Each row is a point. To make a cloud, some directions were put in groups of two or more. Within a group, all points are equally far from the middle, so they leave a hole (a ring in 2 directions, a hollow ball in 3). The other directions are filled evenly. Then the cloud was stretched, turned, moved and blurred a little. Count the holes, and give their numbers of directions, smallest first.

Cloud, 15 rows:
-50, 41
-3, 72
-57, 21
-55, 29
-4, -44
58, 39
41, 59
52, 49
50, -21
0, -44
54, -15
63, 9
-55, 27
63, 14
-57, 21
Holes: 1 (2)

Cloud, 22 rows:
51, -6, 49
-49, 8, -58
-33, -67, -36
62, 49, -12
22, 37, -67
35, -41, -59
60, 53, -8
-40, -23, -69
50, -53, -8
27, -65, 13
-62, -19, -23
7, 0, 58
52, -52, 5
18, -15, 58
75, 24, 10
-48, 17, -54
-20, -76, -24
-56, 2, -48
0, -38, -76
-39, -60, 7
-58, -21, -47
-4, 35, -69
Holes: 1 (3)

Cloud, 22 rows:
-35, -31, -47
-16, 43, -42
-47, -25, -38
63, 20, -49
-46, -3, -41
-48, -29, 28
83, -25, 24
94, 10, 4
92, -18, -22
-61, 1, -19
6, -82, -11
26, 28, -57
77, 47, 0
-36, 44, 34
31, 0, 58
69, -49, 23
49, -23, -60
5, -4, -64
-27, -41, 39
30, 66, -26
93, 9, 11
-54, -4, -31
Holes: 1 (3)

Cloud, 22 rows:
70, -59, -38
-1, -60, -58
-66, -9, -9
23, -46, 66
-5, -49, -63
-66, 7, 5
-9, 36, -33
82, -36, 20
-66, -33, 15
-11, 44, -19
-47, -69, -5
60, 11, -34
-51, -48, -28
68, 13, -16
41, 21, -42
-33, -81, 4
31, -26, 66
-36, -26, 62
77, -6, -24
35, 20, -48
-50, -64, -8
-36, -52, -42
Holes: 1 (3)

Cloud:
-21, -60, -3, 41
-24, -59, 56, -61
-48, 7, -30, -18
-47, 43, -12, 43
-19, 10, 18, -76
-19, 19, -11, 72
3, 51, 9, -53
13, -84, -13, 2
-22, -69, 25, 39
-51, 11, -26, 19
12, 5, 11, 79
-43, 77, 62, 4
-27, 94, 21, 17
50, -26, -46, 9
41, -23, 54, -14
60, -8, -12, 38
20, -75, -27, 0
-70, -20, 71, -38
10, 32, 55, -46
11, 73, -13, -26
-63, 57, 68, 1
-27, -78, 45, 23
-17, 95, 22, 9
-73, 54, 39, 2
-63, -30, 85, -20
47, 25, -24, 53
6, 79, 6, -26
-15, 22, 95, 15
Holes: 2 (2, 2)

Cloud:
46, 13, 24, 75
-22, -81, 5, -46
-27, 14, -7, 77
22, -95, 19, -25
42, -34, -37, 35
46, -79, 23, 29
-23, 31, -12, 0
0, -38, -43, 50
46, -43, 52, -61
-59, -11, 29, -50
-33, 2, -20, 72
33, 45, 31, 50
2, 59, 29, 25
35, -20, 2, -53
22, 55, 45, 10
-23, 19, -25, 54
-8, 13, 12, 85
17, -12, -10, -44
-44, -68, 7, -44
-22, 36, -8, 51
-36, -39, -32, 58
25, -6, 76, -43
-31, 3, -22, 69
4, -21, 0, -63
-18, 18, -16, -11
-24, -66, -33, 42
19, -86, 24, -49
-56, -57, -11, 30
26, -13, -12, -39
Holes: 2 (2, 2)
